Every row gives one point. The last column is the point's height on a tilted bowl or saddle (a function of degree 2), plus a little noise. Along how many of its main directions does it bend up, bend down or stay straight?

Points (11 x 3):
[[ -4.1   5.1   1.5]
 [  0.0   1.1  -2.8]
 [  2.0   0.4  -3.8]
 [  1.5  -2.9  -2.1]
 [  9.1   2.5 -11.7]
 [  2.7  -5.8  -0.1]
 [ -6.7  -1.6  -2.6]
 [ -1.2  -9.0  -0.9]
 [  2.7  -4.3  -1.2]
 [  1.6  -0.1  -3.4]
 [ -1.7   5.1  -1.0]]
Directions: 1 up, 1 down, 0 straight

Points, 15 rows:
[[  1.2   4.1  -2.1  -1.5]
 [  5.6   0.7  -1.3  -2.0]
 [  7.5   5.1   6.1 -10.4]
 [  1.8   2.8  -2.0  -0.7]
 [  3.4   0.3  -0.9  -0.5]
 [ -4.4  -2.8   7.5  -2.4]
 [ -0.2  -0.7  -0.8   0.9]
 [ -0.9  -1.8   3.4  -0.3]
 [ -5.3   1.9   1.9   0.0]
 [  1.2  -2.6   4.9  -2.1]
 [ -4.6   4.2 -10.0  -6.2]
 [  8.4   1.5  -1.6  -4.5]
 [ -0.5   7.4  -2.3  -4.1]
 [  0.0  -0.8   2.3  -0.1]
 [ -1.3   9.8   4.1  -7.4]]
Directions: 0 up, 3 down, 0 straight

Points:
[[ -1.0  -1.6  -1.5   4.2  -1.7]
 [ -2.0   2.3   4.4  -9.8  -7.5]
 [  6.1   5.7   4.1  -2.4  -3.6]
 [ -2.9  -0.9  -1.3   6.7  -2.0]
 [ -3.2   2.2   6.4   1.1  -1.6]
 [ -0.6  -0.8   1.5   0.7  -1.0]
 [ -0.7   1.4   4.9   2.5  -0.6]
 [  2.5  -4.9   1.2   2.1  -1.6]
 [ -2.8  -3.1   5.1 -10.9  -9.9]
 [ -9.1   1.2  -4.9   1.3  -6.1]
 [  6.8  -2.4  -1.8   0.7  -3.4]
 [  1.2  -8.3   3.7  -0.1  -2.6]
 [  5.4   4.3  -0.9   6.1  -3.3]
 [  5.1  -1.7  -4.4   1.9  -3.8]
 [ -2.3   1.5  -5.2   2.5  -3.3]
 [ -0.2  -1.1  -5.9   1.2  -3.8]
 [ -5.1   3.7  -1.2   0.5  -2.7]
 [ -0.7  -8.4  -0.1  -2.2  -4.5]
 [ -0.7   6.8  -1.9  -7.0  -3.8]
 [  0.9  -2.8  -5.9   5.5  -4.9]
 [ -1.0  -3.4   0.0   2.5  -1.4]
 [  2.0   2.9   4.0  -6.7  -4.4]
 [ -7.4  -1.6  -3.7   1.6  -4.7]
 [ -2.6  -2.8  -5.2  -3.6  -5.0]
 [  4.9   9.3  -4.1   1.1  -3.7]
 [ -5.8  -3.1  -1.6   6.0  -2.9]]
Directions: 0 up, 3 down, 1 straight

Points (42 x 7):
[[ -2.6  -3.3  -2.8  -3.5   3.9   1.5   2.4]
 [  3.3   1.9   1.5   3.0   2.3   4.1  -3.1]
 [ -0.7   0.1  -4.3   0.1  10.8  -4.5   5.4]
 [  4.2  -6.2  -1.0  -1.9  -1.8   3.6   1.2]
 [ -1.7  -6.5  -2.0  -1.8  -6.5  10.4  -8.5]
 [  3.0   0.1   0.3  -2.0  -1.6   0.6  -0.6]
 [  0.8  -4.8   1.5  -6.5  -0.4  -6.7   2.9]
 [  3.2   3.9  -0.9  -3.8   2.2  -3.0  -1.4]
 [  1.2   3.5  -2.6  -4.3  -5.6  -3.8  -3.3]
 [  1.6   4.4   2.0   2.1   4.2  -1.6  -0.9]
 [  0.0  -2.4  -4.2  -0.6  -3.1   0.1  -1.3]
 [-12.7   1.4  -4.2  -4.2  -5.2  -0.9  -5.3]
 [ -0.3   2.0  -2.2  -4.1   6.4  -3.2   2.9]
 [  3.2  -7.7  -0.2  -2.4   2.3   1.4   5.6]
 [  3.2  -0.4  -4.1  -3.5   0.9  -0.5  -0.7]
 [ -1.4  -3.1   7.4   4.5   6.8   9.4  -3.5]
 [ -8.3   1.6  -1.3  -2.9   4.3  -2.5   2.7]
 [  6.2  -7.7   6.9   1.5  -7.4   0.1  10.0]
 [  6.7   0.2  -0.9  -2.6  -2.0  -0.4  -1.7]
 [  4.7   2.0  -1.4   6.2  -3.8   0.8  -1.2]
 [  4.6   2.2   1.7   6.2   1.6  -5.8  -1.3]
 [  1.2   4.6   0.1  -9.5  -6.2   5.6 -10.9]
 [ -6.3  -2.4  -5.1   3.3  10.4  -1.9   4.1]
 [ -2.3  -3.1  -0.3  -4.6  -4.6  -6.4  -1.1]
 [  3.0  -7.2   1.4  -4.5  -1.3  -1.1   4.8]
 [  2.0  -2.2   3.2   3.3  -1.3  -1.4   2.9]
 [ -4.4  -0.2  -5.4   1.2  -2.7   2.3  -3.2]
 [  1.3  -2.7  -7.4   0.8  -3.1  -1.9  -1.6]
 [  3.2   7.2   7.6  -0.2  -0.3   0.0  -0.2]
 [  3.7   4.3   0.7   0.2  -0.5   3.4  -3.8]
 [ -2.7   4.5   1.1  -0.5   0.1   3.4  -2.3]
 [  1.7   0.8  -7.3  -7.4   4.3   1.2   0.3]
 [  7.5  -0.6  -3.8  -6.9   5.2  -7.9   1.3]
 [  2.9   4.5  -1.2   1.5  -3.7 -11.0  -2.7]
 [  3.6  -2.7   0.9   2.3  -5.4   3.5   0.6]
 [  7.0   4.7  -0.6   1.5  -1.7  -2.1  -3.1]
 [  4.4   3.8  -1.1   5.5  -2.1  10.3  -9.9]
 [ -0.7   0.4   1.8  -2.2   6.5  -7.1   4.0]
 [ -1.9   3.5  -3.4  -2.7  -5.0  -0.3  -2.8]
 [  3.7   1.1  -4.8   2.1  -3.2   2.6  -3.5]
 [ -6.2  -7.9   1.1  -2.3   5.4   1.8   5.1]
 [ -1.5  -1.6   0.0  -5.1   0.9  -6.3   1.9]]
Directions: 2 up, 3 down, 1 straight
